Each wall is flat, endless, passes through zero and stands at right angles to its row. A trip goes straight from one point to another. Which walls does it cross, in order?

Walls:
(1): -0.59,-0.57,+0.26
(2): -0.56,-0.56,+0.62
(3): -0.36,-0.42,-0.05
(4): -0.25,+0.20,+0.05
(5): +0.11,+0.13,-0.13
(6): +0.05,+0.08,+0.29
(7): -0.11,+0.10,-0.34
(8): +0.06,+0.18,-0.01
Trips:
-0.21,-0.12,-0.21 to -0.37,-0.56,-0.31 -> 4
-0.05,-0.36,-0.03 to -0.37,+0.08,-0.04 -> 7, 4
+0.19,+0.25,+0.30 to +0.42,-0.21,+0.01 -> 4, 8

Walls:
(1): -0.33,+0.22,-0.51,+0.08,-0.06,+0.19,-0.06,+0.02,-0.49
(2): +0.20,+0.27,+0.00,+0.17,-0.22,-0.09,+0.42,-0.34,+0.00
(3): +0.01,+0.20,-0.45,+0.53,+0.00,+0.23,+0.01,+0.45,+0.51
(4): +0.26,-0.44,+0.20,+0.17,+0.06,-0.23,-0.22,+0.08,+0.25
Trips:
-0.24,+0.04,+0.47,+0.41,-0.12,+0.40,+0.86,+0.08,+0.24 to +0.22,-0.09,-0.31,+0.05,+0.14,+0.18,+0.21,-0.57,+0.01 -> 1, 3
-0.10,-0.09,-0.40,-0.26,-0.24,+0.12,+0.08,-0.15,+0.29 to +0.08,+0.03,+0.30,-0.20,-0.22,-0.02,-0.21,-0.02,-0.07 -> 3, 1, 2, 4
+0.20,-0.33,+0.05,+0.03,-0.14,-0.22,-0.35,+0.09,-0.71 to +0.55,+0.15,+0.19,+0.30,+0.45,+0.06,-0.33,+0.08,+0.14 -> 1, 3
